Each row is a point. The ring and each string are closed loops that go straight from each point to the next, and from the last back to the first. Before rounding, they use only three directions, however many columns there are. How many times does the string pass through the ring? Passing back the other way cancels.

Ring (8 x 4):
array([[-20,   1, -44,  65],
       [ 15, -20,  -9,  57],
       [ 36, -43,  13,  10],
       [ 30, -58,  12, -39],
       [  4, -63,  -2, -57],
       [-39, -56, -30, -43],
       [-62, -25, -59,   4],
       [-51,  -4, -62,  36]])
String, 32 rows:
array([[-63, -19, -55,  53],
       [-66,   0, -71,  60],
       [-47,  25, -80,  52],
       [-20,  27, -69,  36],
       [-12,  -6, -41,  24],
       [-28, -29, -29,  44],
       [-31, -20, -30,  90],
       [-12, -13, -22, 103],
       [ 18,  -8, -10,  93],
       [ 42,  -7,  -3,  55],
       [ 29, -17, -11,  12],
       [  8, -34,  -9,  18],
       [  1, -53,   5,  37],
       [ 23, -59,  23,  34],
       [ 64, -56,  40,  13],
       [ 66, -38,  23, -11],
       [ 46, -32,   6,  -9],
       [ 22, -31,  -6,   0],
       [  1, -46,  -2,  26],
       [ 13, -51,  14,  54],
       [ 33, -34,  15,  68],
       [ 41,  -8,  -3,  57],
       [ 24,  -2, -20,  41],
       [ 14,   2, -30,  37],
       [ -6, -22, -27,  12],
       [-30, -26, -31,  53],
       [-46,   1, -55,  85],
       [-53,  21, -76,  80],
       [-45,  31, -85,  51],
       [-24,  13, -65,  15],
       [-13,  -4, -47,   2],
       [-28, -31, -31,  21]])
Times through: 5
String:
array([[ -8, -50,  -8,   6],
       [  6, -68,  16,  14],
       [ 70, -50,  37,   4],
       [ 56, -26,  14,  22],
       [ 10, -21, -21,   4],
       [-14, -38, -12,  54],
       [ -6, -17, -16,  93],
       [ 12,  18, -33,  92],
       [  4,  18, -39,  91],
       [-24, -10, -31, 105],
       [-17, -27, -24,  45],
       [  2, -14, -26,  28],
       [ 33,   7, -20,  52],
       [ 23, -23,   3,  82],
       [ -1, -50,   6,  60],
       [ -6, -50,  -2,  31],
       [ 44, -64,  33,   5],
       [  2, -58,   4,   4],
       [  6, -44,  -8, -14],
       [ 48, -42,   3, -79],
       [ 35, -68,  15, -85],
       [  5, -77,  11, -49],
       [ 27, -80,  20, -85],
       [ 52, -57,  14, -99],
       [ 38, -35,  -4, -57]])
Times through: 0
